Each point is reached from the start by the listed moves, each made once or not at all, plus a little noise. Is the number of moves made odd or even? Then give how often each move was made.

Moves:
(1): [28.7 -0.5 10.3]
(2): [-13.4 -16.1 -33.2]
Start: [ 8.1  4.0 -2.6]
Points:
[ 7.5  4.4 -2.5] -> even (0, 0)
[37.1  2.0  7.5] -> odd (1, 0)

Moves:
(1): [  4.0 -11.4  13.6   6.0 -10.2 -15.0  25.4  13.0   7.1]
(2): [16.7  7.2 -5.8  7.6 -5.7 -4.9 -2.7  6.3  6.4]
(3): [  8.5  -4.0  -4.1   5.9  30.1  -0.8  -6.8 -21.2  20.3]
(4): [  2.7  16.9   5.2   5.2   0.6 -24.2   4.4  -3.1 -17.1]
(5): [  0.4  10.0   9.7  15.5   4.6   1.1 -10.5  17.8   7.3]
(6): [  7.2  -8.2  16.9 -17.0   3.7 -20.6   0.6  20.1  -7.1]
Start: [-11.7 -26.2  13.2 -13.7 -14.9   4.6  -5.1 -17.5  -5.5]
Points:
[ 16.4 -28.3  47.6  -2.2 -21.7 -34.7   8.6  38.9   7.9] -> even (1, 1, 0, 0, 1, 1)
[ 24.2 -14.4  23.7 -11.6  13.9 -45.9 -10.4 -15.4  -2.4] -> even (0, 1, 1, 1, 0, 1)
[  8.8 -30.1  20.6   0.4 -29.8 -16.0  17.7   2.7   8.0] -> even (1, 1, 0, 0, 0, 0)
[  3.9 -28.5  34.9  -9.6  24.0 -15.1 -19.8   0.4  15.4] -> odd (0, 0, 1, 0, 1, 1)

Moves:
(1): [ -5.2  -2.0  -3.0  10.4  -1.8   4.3   8.0 -17.2   8.1  18.0   4.1  -3.0
 -11.0   5.2  13.0]
(2): [ -6.7  13.8  -2.7  -1.9 -19.0   1.2   5.9 -20.2  19.0 -11.1   2.1 -26.3
  11.6  -8.4  29.5]
(3): [  5.3 -16.4  32.6 -31.2  13.6 -22.9  -1.3  14.8 -10.4 -18.1  -5.1 -17.2
  -2.5   1.4  26.8]
(4): [ -6.8   1.4  13.8   5.6  14.2   1.0  -9.9 -25.9  14.1  -8.7   3.6  -3.1
  14.3  -0.9  -6.2]
(5): [ 23.3   7.6  -2.3  20.4   1.6  -8.3  10.1 -18.6  17.1  -6.1   8.5  -4.4
   9.2  -5.7  -6.9]
(6): [  6.5  -4.7  -0.8  -3.1  12.6  -2.8  10.5 -16.8 -13.1  10.8   3.1  -2.8
  -1.7  -0.1  -2.7]
(7): [-2.6  0.8 10.7  3.1  6.9  4.9 -7.5  0.1 -4.1 -8.9 -6.1 -4.3  5.3  0.3
 23.9]
(8): [ 5.4 12.4  3.0 -0.8  3.8 21.2 -6.7  8.4 -0.3 22.2  8.5  8.0  0.0  7.1
  5.3]
(9): [ -7.5  -2.4 -14.3  -0.8   3.4   5.5 -13.8  12.6  -5.0  19.0   5.4  15.1
  -5.5   7.9  19.7]
(10): [-27.6   7.7   8.3   8.8   4.5  -7.5 -12.5   3.3   6.2  13.4   4.5  -8.4
   1.5 -16.3   5.7]
(11): [  8.5   1.3 -11.0  22.2   7.7   3.0  15.9  19.1   1.1  -1.1  19.0  -0.8
   2.8  25.4  -7.4]
(12): [  2.3  -3.3   0.7   2.0 -12.2   2.8  14.5  -8.2   2.6 -12.6  10.1  -0.4
  -5.8  -4.8  -3.8]
Start: [  1.1  -0.5 -12.3  20.0   2.6  -6.3  11.5   5.0   7.3  -2.6  -0.4 -21.6
   2.5  -7.9   6.0]
Points:
[-22.9   1.6  14.6  -1.6  28.2  -9.2 -24.7  44.6  -4.1  35.0  13.2 -24.1
  -5.9  -9.8  64.0] -> even (0, 0, 1, 0, 0, 0, 0, 1, 1, 1, 0, 0)
[-51.6  18.5 -10.3  42.2   5.3  -2.6  -9.6 -42.3  48.2  28.6  21.4 -46.4
  15.5 -19.8  67.7] -> odd (1, 1, 0, 1, 0, 0, 0, 0, 1, 1, 0, 0)
[ -3.2   8.6  26.2  18.2  36.2 -14.5 -20.4  24.4   8.6  19.1  14.8 -33.7
  12.8 -13.4  80.4] -> even (0, 0, 1, 0, 1, 0, 1, 1, 1, 1, 0, 0)
